Each row is a point. Examples show where two turns around zero, p and q, send a point. Write where each new point lands after one turn and then the other. Backwards means that the second turn is done in reverse. Each puzzle has new turns, and all numbers are rounded.

Turn p:
[ -2 -31] -> [-10 -29]
[32 14] -> [35  5]
[-30  17] -> [-25  24]
Turn q:
[-36  12] -> [-26 -28]
[ 45 -37] -> [52 26]
[13  2] -> [ 3 13]
[-7 18] -> [-19   1]
[-15   6] -> [-12 -11]
Where do these land?
q, then p backwards: [ 48 -15] -> [23 45]
q, then p backwards: [ -1 -13] -> [13 -3]
p, then q: [-11  15] -> [-19   1]
q, then p: [-36  13] -> [-33 -20]

Turn p:
[ 1 48 29] -> [-12  35  42]
[ 12 -24 -32] -> [  7  -8 -40]
[-14  -6  -9] -> [-11 -13  -6]
[  1 -18  12] -> [ 16 -14   4]
Turn q:
[-19  -2  24] -> [-28   2  11]
[ 34 -27 -11] -> [ 35 -23  16]
[-5 -6 11] -> [-10  -3   9]
[-35 -16 -15] -> [-23 -25 -24]
[ 43  34 -12] -> [43 36  0]
[-18  16   2] -> [-17  13 -12]
Where do these land?
q, then p: [26 11 16] -> [10 22 21]
q, then p: [ 14   7 -27] -> [  9  19 -23]
q, then p: [-32  16  20] -> [-37 -11  14]
q, then p backwards: [ 24 -38 -13] -> [ -7 -38  27]
p, then q: [-32   4   4] -> [-27 -16   7]

Turn p:
[ 6  9 19 -3] -> [  9  -5  16 -11]
[-10  21   4   1] -> [  4  19   8 -12]
[ 14 -11 -30  48] -> [ 32   7 -36  34]
[-11 -18   5 -14] -> [-21  -8   9   8]
[  1  -1   2 -32] -> [-23 -12   3 -19]
Turn q:
[ 14  -5  12 -12] -> [13 -8 17 -2]
[  0 -18   8  14] -> [  0 -22  -9   5]
[-13  16 -41 -23] -> [  6  45 -15 -19]
[-25  12  29   4] -> [-35 -12  13 -10]
[24 -6 -7 17] -> [15 -5 -6 26]
Where do these land?
q, then p: [ 5 13  9  0] -> [ 6  5 15  3]
p, then q: [-10 -19  12 -10] -> [-16 -20  -6  -6]
q, then p backwards: [ 28  13 -12  -8] -> [-11   7  11  30]
p, then q: [-22 -23   7 -31] -> [-31 -18 -12 -25]
q, then p: [27  6 -6 11] -> [29  1 -3  8]
p, then q: [-28  10 -10  38] -> [-19  22  10  38]

Turn p:
[  2 -21   3  12   8  -2] -> [-13 -10   6  16   9   0]
[  7  -2 -13   1 -16  -5] -> [ 17 -12   4   2  -5  -2]
[  1   9  -3   5 -10  15] -> [ 7  0 -1 -5 -8 18]
[-4 -4 -4  0 -3  2] -> [-1 -4  2  1 -6  0]
[ 9  6 15  2  6 -3] -> [ 0 12  0 -1 16  2]
[  3  10  -1 -31  48  -4] -> [-24   8 -37 -22  17 -24]
[-13  13  -5  11 -17  -4] -> [ 14  10   5   8 -19   4]
[ -6 -12   9   0 -17   0] -> [ 0 -2 23  0 -4  1]
Turn q:
[  5  -8 -13  22 -19  -2] -> [ -6 -10  -8  30  -2  -2]
[ 9 -6 -7 18  6  7] -> [ 2  0  8 19 10  8]
[  0 -20  25  -7 -12 -19] -> [ 16 -18   0  -7  -5 -31]
[ 0 22  5  2 16  1] -> [ 5 23  7 -6 -6  9]
[  0   9  -1 -18  -2   2] -> [ -1   2 -11 -16  -3   5]
[-19 -14   9 -15 -13  -6] -> [ -9 -19   0 -16  -9 -18]
[  0  -2 -19  21  -6   6] -> [-13  -1  -1  25   2   8]
[  1  10   8 -12   9  12] -> [  6   4   4 -17  -2  13]
[  4   8  -6 -10  19  -1] -> [  0  16   0 -12  12   6]
Where do these land?
q, then p: [-12 -15  -9   5  -2  -7] -> [-10   7   5  14  -5 -11]
p, then q backwards: [-14  17 -15  -4 -29 -13] -> [ 3 16 36  7 -7 -9]
q, then p backwards: [-14   6  -6   7  -4   8] -> [-14  -7   2   6   1  10]
p, then q backwards: [13  7 18  4 11 -6] -> [ 12  -2 -14  -2  18  -6]
q, then p: [15  3 -6  2 11  5] -> [ -4   2 -15  -2   7  11]
q, then p: [ -4 -17   0   2 -13   8] -> [-12 -11  12  10   1  -3]
p, then q: [ 15  -2  18 -16  26   5] -> [-18  19  11 -23  12  -1]

Turn p:
[ 24  21   8  -8  -9 -34  -7   5] -> [-15   7   4   1  10 -43  -2 -15]
[-1 -8  0 24 -6 16 11  3] -> [  7 -16   7   8  -7  10  16  16]
[ 28  10   6  -4 -16 -19  -7   4] -> [ -5   0   8   3  -1 -38  -5  -5]
[-12  -2  -7   6 -10  25 -14   4] -> [13 12  8  6 -6 14 -2 23]
[-11 -19   2 -33  18   5  16   9] -> [  2  -8 -24 -33   3  16 -15  -3]
[ 24  16  14  -9 -21 -22  -6 -23] -> [-12   6  24   0 -12 -32  -6 -25]
[-19 -11  16  27   0   3  -8   5] -> [ -2 -11  20  11  19  19   4  14]
[-15  17  -2  15   3  12   8   1] -> [ 2  9  3  3  3 13 25  5]
[  6 -12  -5 -29  48   3   7  -2] -> [ 19  -7 -38 -15  10  14 -14 -29]
[-24 -12 -31  11  -7  12   0  -6] -> [-10   7 -10  16 -17  28   0  21]
Turn q:
[ 18 -17   2 -22 -12 -17   6 -23] -> [  2 -11   4 -27 -21  -6   1 -27]
[-15 -17  -8  -6  13  20  11   6] -> [ -5 -18 -14  -4  18  15 -12   7]
[-23 -23  21  -9   4 -24  15  18] -> [-38 -11  -9 -15  -3 -22 -14  13]
[ -1   2  -5  24 -16  17   1 -14] -> [ 13 -16   2  23   1   3  19  -3]
[  2  -2 -16   1 -22   0   1  -5] -> [ 12  -6 -15   8 -14  -1   5 -10]
[-20  20  23   0  -9   2 -30  -3] -> [-12  10  25  22 -24  11  -3  18]
[ 18 -26 -28  19  -3  26  -4   6] -> [ 41 -24 -13   8  19  -3  -8  -2]
[  3  23  -3  15  16   1 -18  -9] -> [ 5 21 20 19 11  7  1 -6]
[ 19  14  28 -25  19 -17  11  13] -> [-15  27  13 -40   1  -6   4  10]
[  0  25 -14   3   9  -8   7  10] -> [ -2  28 -12   6  10   1   6  -2]
Where do these land?
p, then q: [ 12 -18   7 -13 -20 -14   0 -15] -> [ -8 -11  12   8 -29  -6 -15   1]
q, then p: [ -3  -1 -25 -15 -15   6  -5 -16] -> [ 11   3   8  14 -31   2  -5   3]
p, then q: [  3 -17  -3   5 -20 -10  -6  14] -> [ -6   1  -3   8  -4 -17 -20  16]
p, then q: [  3   2   7 -19  44  -1 -12  -3] -> [ 19   8  18  -3  15  21  -7 -32]
q, then p: [ -2   4 -12   4 -10  -1  -6   3] -> [-1  0  1 14 -7 -7  6  3]
p, then q: [  8 -16  19 -14  -8  10  -3   3] -> [  8   0  13 -17 -16  -3 -16   5]
q, then p: [ 13  45  13  29  21   1 -12  24] -> [  8   4  -3  -7  37 -21  48 -11]
q, then p: [-43  -6  15  -2   9  -6  11  -8] -> [-12   4   5   0  13  40  -3  20]
q, then p: [ -5 -18   6  34 -11   5   2  -4] -> [-13 -35  -2  13  10   3  -3   1]
p, then q: [ 13  24 -28  -7  10   8  31   4] -> [  5   4 -40  -3  -6   1  20 -26]

Turn p:
[-15  -2 -19   5  -6  26  39  12   1] -> [-11  -3 -29   4  -4 -17  39  -8 -10]
[  8  10   1 -19   7  -6  11  -4 -12] -> [  5   3   1  -3 -21 -14  -9   5  -9]
[  8  -8  24  -4 -15 -24 -17 -11  17] -> [ 19  -5   9 -13   1  18 -21   0  29]
[-10 -29  -8   8 -16  -9 -13   5  13] -> [ -1 -17 -16  -6  28  12  -6  -3  13]
[  7  -4   1  -6   9  10   8  -3 -21] -> [-14  -1   3  -9 -13  -8  -2  -3 -16]
[  9  -3 -21  -1  -7 -20 -25  -7 -32] -> [-15   5  -3   8  10  -7 -46  -8  -9]
[  9   3  28  -7 -24 -17 -10  33   4] -> [  4 -30   6  20 -19  18 -11   1  28]
[-11  30 -17  -2  17  -7  -8  -7  18] -> [22 25  4 19 12 -8  3 19 -6]
[15 -3 -8  6 26 -6  4 -6 -8] -> [  5   0  17  -7   6 -15  -5  -7 -21]
[ -7 -12  -9 -24   9  19  -2  -5  11] -> [  4   1 -16 -15   0  11   7  20 -20]
[-32   9   7   5   4   6  -4  -3   7] -> [-9 13  1  3 10  0 16 22 14]
[18  9 20 38 -4 30 18 -3  2] -> [-10  10  21  -1 -10  10  36 -37   4]
Turn q:
[-26  -4 -15   6 -12 -30   3   8  11] -> [ -4 -22  -3  -9 -25 -21  20 -12  -1]
[  1 -24  16  -8   4  21 -17   6 -10] -> [-11  -1  14   3  -1  15 -21  24  14]
[-11  19  13 -15   5 -13  28   6  12] -> [ 14  12  -4 -17  10 -24  25   6   6]
[-29  22 -18  15 -13  16  19   9  -4] -> [-21  18 -23   2 -10  -7  20 -23  19]
[  6   5 -19  -7  14 -11   4  -1  12] -> [  4  -5 -13 -13   5 -13  -6  -6 -18]
[ 22   1   0   3 -16  14   0   8  -6] -> [ 2 13  2 -2 -3 29 -1 -3 -4]
[ 19   5  23   7  28  -3 -15 -23  33] -> [ 41 -18 -13  16  25  -4 -19  14  -1]
[ -3 -10  22  22  13  12  -9  10 -19] -> [ -1  14   8  28 -15   2 -14  18  12]
[  1 -17 -23   4 -19   6   7 -15 -19] -> [-32  -6   3   7   0  17  10  -9 -15]
[ 19   4   0 -26  -5 -10 -19  -8 -10] -> [  7  -5  28 -14  14   7 -14 -10 -11]
Where do these land?
p, then q: [-20  -4 -10  -2  -5  31  -5   4 -24] -> [-30   8  -6   0 -12 -22   8 -13  17]
q, then p backwards: [  0  -8  -9 -15  -7  13 -13  -8   9] -> [  0 -25   6   2  -8  -3 -13   2  -3]
q, then p backwards: [ -5  -3  -3  -4 -21  -1  18   3   8] -> [-7 -9 10  3 -1 20 13  0 10]
p, then q: [ -1   9  -4 -19  -5  -2 -12  22 -23] -> [-10  -9   4  12 -31   7  -3 -10  12]
q, then p backwards: [ -4  -4   2  17  14 -48  -5  -2  23] -> [ 17   2 -12 -20  19 -18  34  25   7]
q, then p: [ -7  -7  10 -16   4   7   5  -9 -23] -> [-3 -5 18  5 -1 -5 13 20 13]
q, then p: [ 11   9  -9  38  17 -31  12  -5  29] -> [ -4  -5 -10   3   7 -23 -27 -48 -15]
q, then p: [ -6  20  10  -1 -13  13  -5 -11  -3] -> [ 17  14  11 -10   5   3  17   0  -3]
p, then q backwards: [  6  -7  23  19  30 -23  -2  22  28] -> [ -1  -4  38 -18 -17 -27 -17 -25   6]
p, then q: [ 15 -12   3  -2 -15  16  -8  -2 -21] -> [-24 -11   6   5  11   4  -2 -10  20]
p, then q: [ 11   8 -13 -15   1  24  13 -14  -2] -> [-14  17  12  -4   7   6  12 -25  -7]

Turn p:
[-14 -10  -8   0 -25   8 -26  29   1   4  -2 -24] -> [ 21 -11 -16  -8 -10  14 -26  16  -4 -26  16  -9]
[ 25 -12 -22  -8   0  -4 -22 -12  39 -19  31   5] -> [ 11  -6 -15  10  17  22   9 -10   0  15  32  46]
[ 28 -28 -10 -14  27  35 -16 -10  31   4  27  28] -> [  2 -49   8  23  22  29  14 -23   1  28  17  22]
[ 13  37  18  32  15  -3  31 -26  -4  40  15  28] -> [-15  24   4  29  -6 -13  36  -6 -12  50 -15 -36]
[-20  -8  -7 -22 -17   8  18  28   4 -20  -4 -41] -> [-20  -2 -18 -32  11   6 -23  12  16 -37  17  -7]
[  2  -8 -25   7  16  14 -11  -4   5 -20  31  36] -> [-15 -17  17  33   4  16  -3  10  -7  20  12  34]
[ 31 -21 -17   9 -10  10   4   3   5 -11  -6   7] -> [ -2 -14  -1  10 -17  15  23  -8  12 -15  11  17]
[ -1   2   5  10  14  12 -12  14  19 -24 -15 -11] -> [  1 -12 -25   3  10  11  -7   9  11 -11 -23  14]
[-36  14  -5 -28 -24 -20   3  23  -9   3 -48 -17] -> [  7  13   1 -61 -23  -8 -28  21  11 -16 -14 -12]
[  5  19   6  12  34 -32  12 -18 -39  33   0   2] -> [  2  12  18   4   2 -53  29   8 -27  17 -15 -20]
[-26   5  42   6  -5 -43  21   7 -29  18 -16   3] -> [  8  32  13  -5 -13 -53 -18  -1  17   1 -17 -34]
[-29   1  15  11 -13  -9  13 -29 -20  13 -24 -19] -> [ -8  24  -1 -15 -18 -21 -14 -23 -22 -13 -21 -22]
[ 21   8   9 -15 -11  25 -15  -3  -3 -21  10   2] -> [  9   5  14   8  22  35   6  -3   4 -13  -1   6]
Turn q:
[ 15 -36 -19 -16 -21  23  28 -38  -2   3 -12  16] -> [ 29 -45  -6   6 -21 -32  27 -14   3   1  17  13]
[-11 -13  -5   8 -21  -7 -26  22 -22  20  34  13] -> [ -3  23  -6  -9 -28  -8 -30  33  11 -10  21   7]
[-16 -15  21   7   1   6   5  -9 -12   0 -33 -27] -> [-10 -21  26  10  -2   2  -6  -7 -23  33   2  -5]
[ -6  -1   9 -13 -26 -24  -1 -22  -4 -39  14  16] -> [  9  -1   6   3 -24  -8  -7 -22 -13 -42   1 -28]
[  0  27 -25   2  11 -15 -26 -29  11 -14  23 -13] -> [-10   3 -43   9  19  12 -20 -21   4 -20   6 -19]
[-10  27 -11  19 -18  37  -2   1   5   7 -10 -12] -> [-19 -22 -15  30  -3  16   4  24   5   6 -18  10]
[-31 -27  26 -35   6 -12  23 -11   3  -6   7  -2] -> [-12 -17  38 -32 -15  -7   4 -28   8  -2  15 -18]
[ 21  -2  23 -21   9  17   8 -11 -23   1  -3   7] -> [  7  -4  10  -8  -8  15  25 -11 -21  -3  19  22]
[ -3  15  22   9   4  -1 -31 -20  34   7  -4 -18] -> [ 10 -11  -1  13  17  43 -24  -8  12   9  -1 -18]
[ 37  22  -4  15  30 -24  35  35   2  19  -1   1] -> [  5  55 -11 -12  19  -3  38   1   6  26 -22   7]
[ 27  25 -27  -9  -2   2 -14  27 -17  31 -17  23] -> [ 14  19 -31 -15  -4   3  -2  18  -7   4 -26  48]
[-17  15  -5  28  33 -28 -28  22   7   0  27  27] -> [-12  53   1   4  25  -1 -35  -1  27 -20  -1   6]
[ -5 -38  -3   5  -4  28  28  32  18 -29 -24 -32] -> [ -7 -34  32  -1  26 -30  26  36 -13  18  -9 -23]
Where do these land?
q, then p: [-13  30  -6 -17  10  -2  -4  -7  16  16   1 -25] -> [-13 -29  -3 -24  -3  15 -14 -11 -22   5  -4   1]
p, then q backwards: [ 20  17   3   9 -23  -8 -33  32  11   7 -11  15] -> [ 33  -3  13  10 -34   4 -10   4  21  27   7  12]
p, then q: [ 31 -16   0  -3  18 -19  13  20 -22 -18  -8   2] -> [ 14  17  29  -3   9 -15  16 -13  12  -9 -17 -28]
p, then q: [ 39 -23 -21  15  22  -9  25 -26 -11 -30 -13  15] -> [  4   4  36  24 -27 -30  15 -35  24 -12 -19  -4]
q, then p: [ 25 -16   5  15  -3 -22   7   7 -10  34 -22  32] -> [ 29  21  11   1 -16  11  40   1  13  28  -1 -12]
q, then p: [-20  15  24  33  14  -3  15 -19  17 -27  35 -26] -> [-30  11 -51  14  23  -4 -20  -5 -29  -9 -12 -16]
q, then p: [-23 -31  -2   6 -11  -6 -23 -23 -11  -7   7 -20] -> [ 28   1  -6  18  10 -11 -20  -3 -24 -15  27   4]
p, then q: [ -1   2   5 -17  -8  39  21  20  20  29 -27  -3] -> [ -6 -56  -2 -22   7  -1   5  14   2  20  12 -15]
q, then p: [ 15 -25  24   0  22 -15 -31 -23  22  -9  26  18] -> [  9   4 -10  27  54  18  22  -9  -9   3   4  18]
q, then p: [-23  18  17 -34 -33  -7  -1 -16  26  -5  -1   6] -> [  4  -5  -8 -17  -3  30 -13 -39   7 -35  -5  12]
p, then q: [-10   0 -19 -18 -12  37  28   9   6  31  28 -24] -> [-49 -20  -6 -20   1  -2  -2  15   5   3  43 -14]
q, then p: [-18  -4 -42  -2  23 -10 -17  29 -23 -28  -9  16] -> [ 16   9  23 -10   4 -34 -19  32  -1  10 -23  37]
q, then p: [-20  34  10  13 -19  26   1   0 -41   5  -6  -7] -> [-13   7  13  18 -42  13 -36  12  -6  -9  -7 -20]

Turn p:
[  5  16  -4 -15  -2   6  11  10  -9  -6  10   9   3  -4] -> [ 2  4 -6  0  3  4  8 -7 23 -6 10  6 13  4]
[-16   4   1   9  -1 -16   5   6   0  -4   7   1   7  -7] -> [  1 -11  -2  17   2   9  10   3  -2   3   5   1   0 -14]
[ -3  -8  -7 -14  11  -2  -2   5   5   4 -14 -12 -12   2] -> [ -4  -6   7  -4  11 -10 -13 -18  -1   4  -5   0 -11   2]
[-12  -2  16  10   0  12   4 -12 -11 -13   5  -7 -11  -2] -> [ -1 -12  -1   5 -22   8  -2   2   1 -13   1 -18  -6   7]
[ -3 -13  -9 -10  -3 -15  -6  -6  13   2   5  -9 -15  -8] -> [-12  -5   2  10   1 -18 -16  -3  -2  -3  -8   9  -7 -13]
[ 10  12   9  -4  -2   6  -3  -3  11   0  10 -15  -2   8] -> [ -3  -8  13  -5  -5  -4  -2   5   4  -3 -12   5  16  11]
[15 -9  7  1 -7  3  8 -7 -9 17  5  8 -9 10] -> [-16  21  10  -9  -1   4  -6  11   2  -7   5  -7   0   3]
[ -5  -4   0  -5  -1   7  -6  16  -1   9  -6 -11  10 -19] -> [ 13 -11  -8  -3  21   5  -7   6   7  -2  -8   1  -9  -1]
[ -8   1  -9   9 -13  -1  14 -13  -2  15 -12 -13   4   2] -> [ -3  13   3  14   1  19  -7  -2  -5   5 -20  -3  -7   2]
[ -5 -12   7 -10  12   9 -15  15   7  16  13  14  -6  -1] -> [ -7 -10  -2 -15  15  -5 -12   9  -7 -11  23  12  -4   4]
[  3   0   3  -8  -3   4   4  -2  10 -11  12  13 -12  -2] -> [ -3   1   0   0 -10 -10   2  -4   3 -19   9   9   6  -2]
[  4   0 -11  17   8   8 -13  11 -11 -11  -7   7   8   8] -> [ 16   3  -5  -7  -5  -4  13   5  -2  18  11  -2 -12  11]
[  5 -14   5  -8   5  -2 -18  -6  -8 -14   3   9  -1   4] -> [ -6  -4 -12 -18 -13 -15  -1   2  -1   4   9  -4  -3  -7]
[  9  17 -15   3   0   2   8  -8 -11  16  -8   7  12  -8] -> [  7  24 -12  10  13   9  -2   0   4  10  -2  -5  12   8]
[ 10  -7   1   4   7 -10  11  -4  -7  -6 -10   4   9  -8] -> [ 11  10   0  -1   1  -1   2  -4   1   5   2 -16   2 -17]
[ -4   8   3  13  -3 -10 -10   7   7  -9 -12  10   3  11] -> [  1  -2  -1   0  -1  -5  25  -1 -17   8   0   2  -3   0]
[ -4  10   3   6  -7   2   6  -7  16  -4  -2 -15  13  14] -> [  5  -5  12   1 -10  13   5  -3  -9   5 -19   9  10   3]
Turn q:
[ 17  -5  -4  -7  13   0   6  19  -3   9   6  -8  -4 -10] -> [ -8   5   4   5  19   3  11   4 -11  18   2 -12   7  -4]
[-16   5   0   5   5 -16  -9   0  -1  -5   9  14   2  -5] -> [-12   7   2 -11  -9 -11 -15   8   4   1  10   9  -4   1]
[ 10   7   4  -2   9  12  14   9  -3   6  12  10  -3 -10] -> [  2   1   6  13   9  -4   1  -1 -15  19   2  10   4  -8]
[ 17   0  -2 -16   1  -1  11  19  10  12  11  13 -16  -9] -> [ -7  -6  12  13  10   6  -1   7 -13  32  -5  -4  -8   2]
[ -7  13   4   6   1  -4  -4  -6   4 -13  -5  -9   2   4] -> [ -1   6  -1  -5 -19  -4   7  -7   5  -8   2   1   2   2]
[ -8  12   7   2  11  -5 -29  -9  -1   1   0  14   4   7] -> [-12  12   7 -12  -3  -4 -14 -15  18  -3   3  16  -1   7]
[-13  16   3  -6  -7 -12  -1 -16  -7  -2  -3  -8   3   5] -> [ -6  -2 -13 -11 -20   8   2  -4   8  -6   1   8  -3  -9]
[ -5  -2  17   4  -4 -10  -8 -14   2  -6  -4   3  -1  -7] -> [ -8   7   8  -4 -10   2  -3   6   2 -17  -7  11  -6  -2]
[ -2  -5  -7   1 -16   8  -2  -5 -10 -19 -15 -10   3   6] -> [ 21  -3  -6  -5  -4  -2  12   0  13 -15  -1  -8  -8  -5]
[ -4 -11   6   0 -11   3  15   2  -3 -10 -12 -14   4  21] -> [ 19 -14  -6  -7  -7   2  14   9   4 -10 -11  -6  12   4]
[  0   4  -7  11  10 -15  -5 -13   6   1  -2  11  -8   1] -> [ -5  14  -3 -10  -6   1 -13  -5  -9  -1   2   3  -9  13]
[ -6  -5   3  15 -18   5  -1  -2 -13   2  -6  -8  -1  10] -> [ 19  -4   0  -5  -4   8  -7   2   6 -16   0  -7   9  -9]
[  7  -3  -7  -6   5   6   7   8   6  11 -10   3  12  -8] -> [ -5  -4  -7   8  14 -10   1  -6  -6   6 -12  -8   1  -2]
[ -4   3  -5   6   6  -1 -10   4  20  10   9   6  -8  -9] -> [-15   6   7  14  -3  -2 -15  -3  -3   5   7  -5  -2  12]
[  4 -17  -9 -13   9  19  12   6  -3   7   3  -7  -3  -4] -> [  6  -4 -12  18  23   4  11   8  -2   8   1  -3   5   3]
[ 11 -11  -3   0 -12  11   5  -3  -5  -3   9  -9  14   9] -> [ 11 -21   1   0  12   2  10  -4  -3 -12   7  -2   3  -3]
Where do these land?
q, then p: [-10  -4  -7  -7   8  10   2  -3   8 -10   8   3  -6  -5] -> [-4  6 12 10 -2  0  9  7 -4  4 12  8 -2  2]
p, then q: [-48  -6  -5  14  -6  -3   1  13  -7  -2  -4  -8   3   3] -> [ 33  14  -2  23  16  16 -15  15  -6  -5   7   0   2   8]
q, then p: [ 6  8 -1 -2 -1 12  4 -4 -7  5 -7 40  0 -4] -> [-13  15 -11  -2  14 -25  -1   5 -17   2   8 -16   2   6]
q, then p backwards: [ 5  8  3 -7  6 -6  6 -3  5 -5 15  2  1 25] -> [ -8  11   1  -4   9  10 -10   7   5  -8   5  -1   7  23]
q, then p: [  2  -4   4  -4   5   4   7  -8 -16   5  -1   7  -4  -6] -> [ 9  7 -9  1 10 -6  0 -3  2 -1 13 -3  2  7]
p, then q: [10 -4 -3  3 -2  7  5 -4  5  9 -4 -7  3  6] -> [  0   3   7  -2  -3   2   2 -10   9   5 -10   4   3  -4]
p, then q backwards: [  9  -5   8  -9   9   6   3   8   4 -16  -7  -3   0  -3] -> [  6   4  -2   8 -10   2  -6   4  -7 -10  -7   1  13  12]
q, then p backwards: [  9   8   1   5  -7  -8   4   6   6   2  -2  -6 -12  -1] -> [ -2  -4   6  12   3  -2   7 -10  -4  -3  -6  -5   3  10]
q, then p: [  8  -5   4  -5   5  -7 -18  -3  -3  37  -1  -4   0   4] -> [ 13 -18 -17  -9  -4   9 -18 -10 -17   4   0   0   0  18]
p, then q backwards: [  7  -5   8 -12 -11  -2  -4  -2   3  17   6  -5   7   0] -> [ -5 -12  13  -3   3 -13  -4   1  -9  12  -3   5   4  -2]
q, then p backwards: [  7   9 -24  -7  -5  -7  -2   0   3 -14  -8   0   3  -5] -> [ -2 -11  -3   3   3  -1  -9   6 -17 -14 -17   5  -9   1]
p, then q: [ 6 19  8  1  2  8 -3 -6 -4 -2 -2  2  1  0] -> [  4 -14  -8  -8  -1  -4   9  -8  -1  -3  -1  -5   7   3]
p, then q backwards: [-26  -7   3  12   2  -9   4  -4   6 -15  -8  -6   4  -8] -> [ 10  11  -4  -3 -24  10  19  -8   5   5   1  -5   0  -7]
p, then q: [ 6 -4  5 17  2 -5  2 12 -4  9 19 -8  5 -6] -> [-5  0 21  9  6 -8  1  7 -3  7  0 -7 18  0]
p, then q: [  9  -7  -4   2  -7   0 -10  -3   2 -18  -2  -7  -6   0] -> [ -2  -3   3  -8  -8   8  -3   8  -3   2 -12 -12 -12  -2]
